Each point is reached from the start by the listed moves, each made once or not at all, plus a little noise. Say if it took an odd or an even number of moves. Then give how often each move was made.

Moves:
(1): [ 0.028, -0.027, -0.022, -0.016]
(2): [ 0.037,  0.066, -0.019,  0.000]
(3): [ 0.026, -0.019, -0.005,  0.066]
Start: [ 0.003,  0.013,  0.005, -0.017]
Points:
[ 0.032, -0.018, -0.015, -0.035] -> odd (1, 0, 0)
[ 0.003,  0.014,  0.007, -0.017] -> even (0, 0, 0)
[ 0.070,  0.063, -0.016,  0.045] -> even (0, 1, 1)

Moves:
(1): [ 0.008,  0.023,  0.001, -0.005, -0.028, -0.018, -0.005,  0.011,  0.023]
(2): [-0.017,  0.036, -0.035,  0.027,  0.014, -0.014,  0.009,  0.013, -0.010]
(3): [-0.013,  0.001,  0.051,  0.018, -0.003, -0.009, -0.012, -0.013, -0.027]
(4): [-0.011, -0.012, -0.015, -0.014, -0.020,  0.019,  0.015, -0.020,  0.028]
(5): [ 0.035,  0.007, -0.001,  0.014, -0.005, -0.005,  0.023, -0.039, -0.001]
(6): [ 0.015,  0.003, -0.003, -0.029, -0.031,  0.030,  0.010, -0.008, -0.010]
(7): [ 0.019, -0.005, -0.007,  0.046,  0.006,  0.004,  0.080,  0.013,  0.010]
(8): [ 0.017,  0.006,  0.022,  0.024,  0.011,  0.031, -0.006, -0.001,  0.017]
(9): [ 0.005,  0.052,  0.033, -0.027,  0.013, -0.002,  0.001, -0.018,  0.029]
Start: [ 0.007, -0.011, -0.003, -0.013, -0.007,  0.012, -0.007, -0.009, -0.012]
Points:
[ 0.101,  0.024,  0.009,  0.034, -0.052,  0.055,  0.094, -0.035,  0.026] -> odd (1, 0, 0, 0, 1, 1, 1, 1, 0)
[ 0.006,  0.094,  0.039,  0.045, -0.005, -0.025,  0.068, -0.004,  0.013] -> odd (1, 1, 1, 0, 0, 0, 1, 0, 1)
[ 0.010, -0.018,  0.003, -0.004, -0.019,  0.064,  0.001, -0.032,  0.031] -> even (0, 0, 0, 1, 0, 0, 0, 1, 0)
[ 0.019, -0.024,  0.022,  0.008, -0.058,  0.057,  0.090, -0.038, -0.013] -> even (0, 0, 1, 1, 0, 1, 1, 0, 0)
[ 0.035,  0.049,  0.079, -0.009, -0.001, -0.002,  0.001, -0.080, -0.011] -> odd (0, 0, 1, 0, 1, 0, 0, 0, 1)
[-0.007,  0.096,  0.054,  0.009, -0.019,  0.018, -0.003, -0.034,  0.047] -> even (1, 1, 1, 1, 0, 0, 0, 1, 1)
[ 0.038,  0.069,  0.053, -0.024, -0.011,  0.022, -0.018, -0.018,  0.056] -> odd (1, 0, 0, 0, 0, 0, 0, 1, 1)
